Rows are points. The window is the flat piece filled in between its corners: a triangle in 3 columns, a solid with four corners in 4, and so on. A path goes straight from each point to the next, and from the last back to the first. After which points does the path pass through the window?

Window (3 x 3):
[-1 -29 42]
[34 -20 -46]
[4 -7 4]
Path:
(1): [44 -21 -2]
(2): [1 -20 -32]
(3): [20 -14 -62]
(4): [68 -20 -39]
(5): [41 -20 -30]
(6): [-1 -4 -54]
(7): [-3 -12 -3]
(8): [30 2 19]
(9): [15 -5 6]
(10): [-30 -22 -11]
(11): [-23 -36 2]
(12): [14 -4 54]
(13): [57 -24 -17]
(14): [-2 -26 -15]
(15): [-2 -25 -46]
(16): [33 -1 -15]
Through the window after points: 1, 7, 9

Window (6 x 6):
[42 -7 -17 -51 67 -17]
[-40 -10 -11 -12 15 13]
[54 14 37 15 -39 -19]
[42 -27 9 21 -45 -23]
[1 -10 -20 -15 37 45]
[-36 -38 40 30 -13 29]
Path:
(1): [44 -29 32 -36 -30 -5]
(2): [19 -24 32 -3 -48 -13]
(3): [13 19 14 43 9 -16]
(4): [1 -5 -49 8 72 26]
(5): [-7 -5 17 -58 24 2]
(6): [-9 -27 -11 -23 14 26]
(7): [-11 -3 8 37 38 0]
(8): [38 -1 -9 -21 82 -22]
(9): [32 -18 -13 -69 -1 2]
(10): [-18 -23 23 -30 -21 -6]
(11): [10 -3 -23 49 7 -4]
(12): [35 16 1 49 -6 4]
(13): [5 -28 37 -52 -23 -6]
(14): [-9 -14 12 -7 -13 25]
(15): [-6 6 -16 33 14 11]
(16): [26 16 -19 18 39 -18]
Through the window after points: 8, 12, 16

Window (9 x 9):
[-20 -6 -20 47 -10 13 -6 20 58]
[-33 8 -44 -64 -50 29 19 21 -27]
[-10 54 10 -21 -15 -4 -16 -57 -4]
[1 -11 37 40 -59 14 -6 -22 63]
[1 5 1 -14 13 0 46 -44 -23]
[12 -9 24 -39 12 43 21 -1 -14]
[-23 -17 33 -19 -43 -9 18 17 -5]
[-56 17 10 14 -13 15 70 15 32]
[-10 48 -9 45 1 48 13 -15 -10]
Path:
(1): [-16 -51 19 -29 12 15 6 -38 -14]
(2): [-47 -35 13 -3 -13 38 -16 -3 -10]
(3): [4 37 4 -7 -23 18 39 9 14]
(4): [11 2 -4 -7 -47 10 13 14 18]
(5): [-39 1 7 -3 -37 29 7 -25 16]
(6): [-95 20 3 18 15 33 9 -1 7]
(7): [28 -3 8 9 -43 7 9 11 25]
(8): [28 28 -6 -10 -11 -15 34 -1 -2]
(9): [-51 7 13 22 -26 44 -4 -5 2]
(10): [-34 9 -15 -3 -12 32 6 -13 4]
(11): [4 32 1 25 -8 -28 24 30 35]
(12): [-9 43 15 18 -59 -8 37 21 17]
Through the window after points: 4, 8, 12

Window, 12 rows:
[20 4 -26 -19 20 28 15 27 -1 -13 34 -8]
[-24 -11 -14 -19 23 25 -17 29 -15 -13 -7 -4]
[-20 40 -2 26 6 17 16 10 0 -29 11 -4]
[-43 23 0 13 10 -45 22 21 -48 95 20 -43]
[14 6 16 -15 35 12 20 -7 -11 -8 11 3]
[-2 12 1 18 14 -14 -20 22 -1 -12 33 9]
[35 2 -9 14 9 27 -6 -11 -50 49 -20 -49]
[-7 12 -2 -45 -1 -7 -31 23 10 56 -9 -49]
[5 -4 -34 1 15 1 -4 -30 11 -11 8 -20]
[0 7 -19 26 -3 31 8 -15 11 3 2 34]
[8 -11 -8 34 35 44 0 -12 42 -21 15 -3]
[16 -13 -5 27 9 -3 33 14 13 -24 2 -1]
Path:
(1): [-10 -4 20 -12 -15 22 -14 16 -14 -7 37 -18]
(2): [11 -7 -2 5 3 24 -8 5 2 -4 17 -8]
(3): [31 19 -33 -1 33 8 17 2 4 -4 -44 -22]
(4): [-28 34 -41 -7 32 -18 7 19 3 15 -19 11]
(5): [5 -2 15 -12 0 15 -14 23 -9 26 17 -33]
(6): [-16 4 11 10 -5 14 -4 -6 -34 -6 23 -12]
(7): [4 42 -28 6 34 -12 9 44 56 11 -10 -7]
(8): [40 19 -29 14 30 -19 3 20 -18 -11 -30 31]
(9): [-40 -24 18 -14 7 42 12 -1 12 -5 39 -43]
(10): [-3 -9 -3 9 8 16 -3 -5 7 4 21 -16]
(11): [-19 52 -17 21 32 1 18 20 -14 1 -35 10]
(12): [8 7 -19 9 28 0 2 23 -6 16 -6 -17]
(13): [-31 -3 12 -5 -11 31 11 -27 -5 15 22 -18]
(14): [-6 1 -1 11 4 22 9 5 -9 21 26 -18]
(15): [4 35 -10 11 30 -13 7 0 -18 -6 -29 -4]
(16): [12 17 -12 15 48 -14 14 1 1 2 1 13]
Through the window after points: 6, 8, 14, 16

Window (14 x 14):
[-31 -1 -22 13 -31 3 16 -13 7 -8 0 -30 10 -21]
[-9 -28 -27 -36 19 -9 13 -11 5 19 -30 -5 -29 27]
[17 23 94 92 -16 14 -31 64 3 32 8 41 -3 -67]
[31 -3 8 -37 -24 -40 10 8 10 -7 27 0 -2 32]
[20 33 -23 -13 -21 -18 -17 17 -50 -22 -3 -11 -39 29]
[-26 17 -27 33 36 -19 -21 2 1 -9 10 4 3 31]
[13 -36 -17 8 5 3 6 14 -5 -24 26 -35 -37 11]
[-4 19 0 -1 -20 15 -6 -51 1 52 -4 3 -26 58]
[17 -2 -57 -7 -12 -22 -29 -7 13 5 0 -24 -36 12]
[7 -3 -27 -14 -7 20 -14 -31 -18 8 18 -15 33 -6]
[-12 24 -81 20 28 75 39 26 34 -34 10 18 37 32]
[-25 6 -7 -30 -22 15 -7 -23 2 27 29 26 -30 13]
[4 35 -9 -30 9 -3 -23 -16 7 -6 9 -46 -23 9]
[0 -1 0 32 25 -6 -16 -29 26 -38 -17 30 -12 9]
Path:
(1): [-4 20 5 -1 -51 20 -45 31 27 -27 -31 -27 -11 18]
(2): [22 -8 21 -35 -20 16 -82 -17 21 -25 25 -15 13 30]
(3): [-19 20 -21 18 15 -2 31 -2 -3 7 -3 9 -20 4]
(4): [-4 20 -25 11 12 1 -3 -16 -9 0 27 0 -23 -17]
(5): [19 -3 -3 -27 -41 -8 -22 12 -8 -12 -33 -3 -13 73]
(6): [-26 -3 25 7 -6 -22 -41 4 5 7 -10 11 4 60]
(7): [13 9 -28 -7 7 6 5 -16 1 4 4 2 -28 11]
(8): [1 17 -24 13 15 7 79 -19 -27 29 5 -17 -23 4]
(9): [1 -18 0 -3 -9 -1 -95 -7 33 -46 6 22 6 13]
(10): [-43 -48 21 11 9 -3 -53 -1 15 -15 -51 12 -11 10]
(11): [42 61 -41 7 1 -3 35 -6 5 -2 50 -9 -24 15]
(12): [26 17 -46 -7 2 -29 47 -8 -17 21 14 5 -38 34]
(13): [-3 -15 28 -19 -26 4 -59 0 30 -19 9 -20 12 10]
(14): [-1 5 -24 -4 -12 18 -25 22 17 -21 0 -12 -7 23]
(15): [15 5 -17 7 20 -16 33 -15 -3 10 3 1 -5 10]
(16): [14 -8 -38 4 49 -23 21 -27 -17 24 37 20 -20 20]
Through the window after points: 4, 8, 12

Window (14 x 14):
[-14 60 -29 15 -36 14 -14 35 33 45 -32 3 75 22]
[33 64 -1 2 -44 -38 -21 27 -14 49 -4 39 13 0]
[23 -33 0 31 41 14 -44 -38 -11 -43 7 15 19 -38]
[28 5 -37 -2 5 52 -28 -49 -11 27 41 -16 -49 -7]
[6 -34 -17 13 1 31 -34 15 45 58 46 21 -59 24]
[-32 47 3 -5 -14 -32 -23 43 -38 40 -50 -13 33 -4]
[27 49 -6 0 32 -22 -20 14 9 40 -4 -23 29 31]
[16 -41 -50 46 21 -32 16 -23 -33 -22 38 9 -14 -34]
[-29 18 25 7 12 -5 25 -21 4 -22 -1 16 26 11]
[-1 60 -46 -35 -11 -24 -47 0 43 45 -37 7 -8 19]
[41 -10 -10 -46 -13 29 22 23 42 69 -25 0 -24 12]
[-1 -5 -16 -9 37 17 3 22 -29 -76 34 14 28 -18]
[3 0 17 21 21 -27 8 -4 -7 -73 34 -39 11 -77]
[-7 -39 4 -37 5 -7 -4 -18 -12 -30 51 -11 57 -20]
Path:
(1): [19 3 16 -12 -38 4 -24 -5 4 -39 -1 -36 18 38]
(2): [-15 34 -27 17 20 -2 7 14 11 35 0 17 29 -37]
(3): [5 36 0 -16 24 3 16 -6 3 20 -3 -7 16 -49]
(4): [11 -28 -11 20 -26 -28 -41 11 -7 -62 10 -9 27 42]
(5): [24 11 -13 1 -4 -9 -32 4 -7 -1 -7 -4 27 19]
(6): [-23 46 -9 17 31 9 1 -3 41 50 2 26 5 -57]
(7): [0 30 -12 17 49 11 14 4 12 21 16 27 38 -42]
(8): [3 2 0 -5 -17 -21 -22 5 -1 -26 -3 -15 16 2]
Through the window after points: 1, 5

Window, 14 rows:
[-1 -21 -31 7 9 4 -24 -14 24 -37 13 -39 59 28]
[-41 -4 24 14 9 -21 45 11 -25 -29 -11 54 10 -27]
[6 -19 15 28 51 -39 -6 -46 73 26 7 29 -12 -8]
[21 -1 67 28 28 -12 -22 13 28 3 -19 0 11 21]
[8 19 -5 -34 26 -55 -4 36 -24 -17 27 -45 4 -7]
[30 -30 -12 83 -4 14 0 3 -40 -35 26 -15 54 29]
[17 -31 29 -33 -5 -13 55 -2 -49 -2 14 -2 -41 -10]
[-11 11 12 13 -6 57 -24 -31 45 -3 80 17 -10 37]
[20 25 -3 68 -13 87 62 32 2 -16 24 8 -42 32]
[48 28 43 43 22 36 3 35 -9 11 -51 57 20 -20]
[-26 -58 -8 30 23 -19 -26 -57 -76 -11 -7 -26 16 23]
[-7 13 -2 23 4 0 16 -19 23 -40 19 -36 5 -48]
[-6 -57 21 14 26 -5 9 23 -36 30 15 -12 11 1]
[18 -27 20 9 41 47 -2 33 -36 -38 37 7 4 29]
Path:
(1): [-28 -17 49 7 39 -14 33 -1 -42 14 29 -1 31 15]
(2): [71 -20 -25 11 -23 29 -13 14 16 -31 -27 9 -54 -21]
(3): [44 -47 -43 8 -30 -19 -49 9 -46 -14 -6 -4 -13 -27]
(4): [-46 -17 70 27 68 7 45 -18 -13 12 17 -15 27 43]
(5): [6 25 -1 3 36 6 52 -30 9 5 45 -6 18 -1]
(6): [7 -55 29 10 -7 -11 -14 15 -24 -17 -9 12 -28 4]
(7): [20 -19 -5 31 -12 -3 -22 14 -18 -33 8 9 -9 13]
(8): [-14 -4 2 25 49 22 54 -18 -11 8 31 -30 52 1]
(9): [-1 19 43 19 21 25 46 -15 -13 -10 20 10 20 25]
(10): [19 -22 11 27 6 -6 -9 14 6 -12 0 -11 -12 -6]
(11): [3 -23 12 21 6 0 -6 28 -10 -17 0 2 5 5]
(12): [26 0 27 14 37 12 7 -11 -13 2 11 7 27 28]
Through the window after points: 1, 3, 5, 9
